Each row of a before or after table is a point. One or more steps were done to the points. Then noise was added and the rows were shuffled. The steps act on columns, c1 being the first. Write out the steps. A step turns or swaps two columns, mirrors them in a line or flattens them onto one, adds a multiple of one to another, or multiplies or shifts one. Angles are multiples of 10 degrees, from the lower column toward the higher: turns from -170 to 170, lines from 10 to 170 but not 90. Use the fewest steps. Two steps may share a column if one is a turn and the other turns, adds or multiplies; they go together, in the order done. Otherwise the lowest column goes first.

Before:
[[-0.31  0.31]
 [-0.08  0.06]
 [-0.22 -0.50]
 [ 1.41  0.09]
 [-0.22  0.06]
 [-0.24  0.13]
 [ 0.46  0.02]
 [-0.35  0.16]
 [ 0.01  0.05]
 [-0.11  0.14]
 [-0.22  0.01]
 [ 0.39  0.01]
 [-0.45 -0.32]]
After:
[[ 0.21 -1.32]
 [ 0.29  0.38]
 [ 0.10  0.38]
 [ 0.22  0.36]
 [ 0.11  0.75]
 [ 0.40  0.13]
 [ 0.79  0.03]
 [ 0.03 -0.82]
 [ 1.80  0.29]
 [ 0.31  0.18]
 [ 0.18  0.19]
 [ 0.82  0.06]
 [ 0.13  0.06]]
Steps: shift c1 by 0.40; multiply c2 by 2.5

Before:
[[ 0.00 -0.45  0.41  0.18]
 [-0.32 -0.94 -0.91  0.37]
 [-0.08 -0.31 -0.11 -0.03]
 [ 0.01 -0.03  0.29 -0.21]
 [-0.10 -0.06  0.17  0.02]
 [-0.19  0.88  0.12 -0.52]
 [ 0.08 -0.22  0.73 -0.88]
 [ 0.11 -0.46 -0.38  0.26]
 [-0.63 -0.29 -0.42  0.35]
 [-0.40 -0.09 -0.12 -0.49]
 [-0.10 -0.79 -0.87  0.17]]
After (11 x 4):
[[-0.37 -1.05 -0.10  0.20]
 [-0.69 -0.86 -0.18 -0.84]
 [ 1.00 -1.56  0.01  0.37]
 [ 0.19 -0.86 -0.06 -0.08]
 [-0.26 -0.60 -0.08 -0.20]
 [ 0.22 -0.71 -0.30 -0.49]
 [ 0.83 -1.37  0.20  0.22]
 [-0.05  0.29 -0.24 -0.49]
 [ 0.64 -0.83 -0.45  0.37]
 [-0.12 -0.65 -0.14  0.03]
 [ 0.37 -1.04  0.26  0.26]]
Steps: turn c1 and c3 by 110 degrees; shift c2 by -0.60

Before:
[[ 0.32  0.02  0.43  0.24  0.08  0.01 -0.13  0.60]
 [ 0.12 -0.10  0.27 -0.04  0.29  0.62  0.06  0.26]
 [ 0.36 -0.18  0.21  0.10  0.46  0.21  0.65  0.46]
 [-0.23  0.68  0.54  0.04  0.06 -0.02  0.90  0.30]
 [-0.18 -0.28  0.48  0.16  0.46 -0.16  0.11  0.34]
 [ 0.07  0.43  0.25  1.19  0.37  0.29 -0.01  0.25]
 [ 0.08  0.21 -0.22  0.07  0.11 -0.12  0.57  0.52]
 [-0.18 -0.17 -2.03  0.12  0.22  0.12 -0.07 -0.61]
 [-0.08 -0.15  0.44  0.19  0.42  0.15  0.04  0.24]
 [-0.16 -0.18  0.42  0.12 -0.18  0.16 -0.10  0.45]
 [ 0.07  0.70 -0.13  0.15  0.50 -0.05  0.18  0.11]
 [ 0.32 -0.14  0.43  0.40 -0.17  0.10  0.71  0.33]
 [ 0.59 -0.21  0.35  0.43 -0.13  0.04  0.07 -0.29]
 [ 0.06 -0.16  0.30 -0.01  0.26  0.10  0.03  0.21]]
After:
[[ 0.18 -0.17 -0.84  0.32 -0.15  0.28  0.13  0.79]
 [-0.17  0.09 -0.45  0.05  0.25  0.09 -0.42  1.32]
 [-0.02 -0.12 -0.21  0.28 -0.20  0.53  0.31 -0.77]
 [ 0.09  0.31 -0.15 -0.06 -0.09  0.04  0.25  0.54]
 [ 0.00  0.09 -0.05  0.14  0.02  0.33  0.43  1.46]
 [ 0.58  0.32 -0.12  0.00 -0.05  0.13  0.21  0.71]
 [ 0.12 -0.08 -0.01  0.08 -0.23 -0.19  0.39  1.10]
 [-0.05 -0.11 -1.00  0.02  0.71 -0.23  0.16  0.70]
 [ 0.12  0.40 -0.18  0.08 -0.05 -0.10  0.41  0.57]
 [-0.18  0.52 -0.22  0.07 -0.18 -0.15  0.43  0.80]
 [ 0.31  0.30 -0.06  0.84  0.47  0.06  0.25  0.59]
 [ 0.14  0.23  0.77  0.03 -0.14 -0.26 -1.83 -1.52]
 [ 0.16  0.53 -0.69  0.02 -0.15  0.40 -0.07  1.19]
 [-0.08  0.33 -0.15  0.10  0.78  0.05 -0.12  0.25]]
Steps: swap c1 and c6; mirror c2 and c5 in the line at 50 degrees; turn c3 and c7 by 110 degrees; multiply c4 by 0.7; multiply c8 by 2.5

Before, 11 rows:
[[-0.02  0.47 -0.04  0.06 -0.66 -0.18  0.25  0.58  0.88  0.61 -0.35]
 [-0.14 -0.53  0.55 -0.17  0.19  0.01  0.26 -0.10 -0.44 -0.28  0.03]
 [ 0.83  0.16  0.14  0.45 -0.14  0.29 -0.81  0.18 -0.42  1.00 -0.82]
 [-0.45 -0.20 -0.40 -0.91 -0.31  0.65 -0.16 -0.39 -0.39 -0.27 -0.15]
 [ 0.13 -0.42 -0.35 -0.55 -0.47  0.62  0.31  0.18 -0.21 -0.35  0.08]
 [-0.32 -0.65 -0.32 -0.25 -0.05  0.53  0.37  0.03  0.08  0.26 -0.33]
 [ 0.09 -0.57  0.47 -0.23 -0.02  0.58  0.31 -0.42  0.16 -0.43 -0.36]
 [ 0.07  0.53 -0.65 -0.20 -0.35  0.49  0.71 -0.17  0.38  0.85  0.06]
 [ 0.32 -0.34 -0.12 -0.58 -0.02 -0.23  0.11 -0.02 -0.20 -0.26 -0.64]
 [ 0.12  0.24 -0.14  0.12  0.28  0.05 -0.13  0.32 -0.31 -0.48 -0.69]
 [ 0.62 -0.08  0.20  1.09 -0.23 -0.45 -0.65 -0.13 -0.61  0.10 -1.00]]
After:
[[ 0.16  0.13  0.11  0.46  0.28  0.82 -0.83 -0.84  0.10  0.40  0.17]
 [-0.02 -0.11  0.51 -0.34 -0.28 -0.12  0.25  0.07  0.41 -0.10 -0.14]
 [ 0.05  0.07 -0.13  0.20  0.27  0.13 -0.09 -0.69  0.40 -0.57  0.33]
 [-0.59 -0.14 -0.33 -0.38  0.25 -0.04  0.34 -0.33 -0.09  0.55  0.03]
 [-0.78 -0.30 -0.41 -0.86  0.88 -0.06 -0.14 -0.13 -0.07 -0.38 -0.37]
 [ 0.71  0.39  0.25  0.95  0.47  0.28 -0.66 -1.00  0.10 -0.38 -0.15]
 [-0.46 -0.20 -0.34 -0.64  0.77  0.41  0.34  0.08 -0.27 -0.16  0.16]
 [ 0.13  0.06 -0.04  0.19 -0.42 -0.12  0.27 -0.38 -1.00  0.79  0.57]
 [-0.44 -0.10  0.45 -0.39 -0.60  0.37  0.29 -0.33 -0.12 -0.19 -0.42]
 [ 0.37 -0.27 -0.16 -0.61  0.29  0.17  0.11 -0.66  0.06 -0.21 -0.01]
 [-0.40 -0.06 -0.66 -0.01  0.50  0.31  0.72  0.05 -0.51  1.29 -0.19]]
Steps: turn c1 and c6 by 60 degrees; flatten c2 and c4 onto the line at 70 degrees; turn c5 and c9 by 120 degrees; add -1 times c3 to c5; add 0.7 times c7 to c10; swap c8 and c11
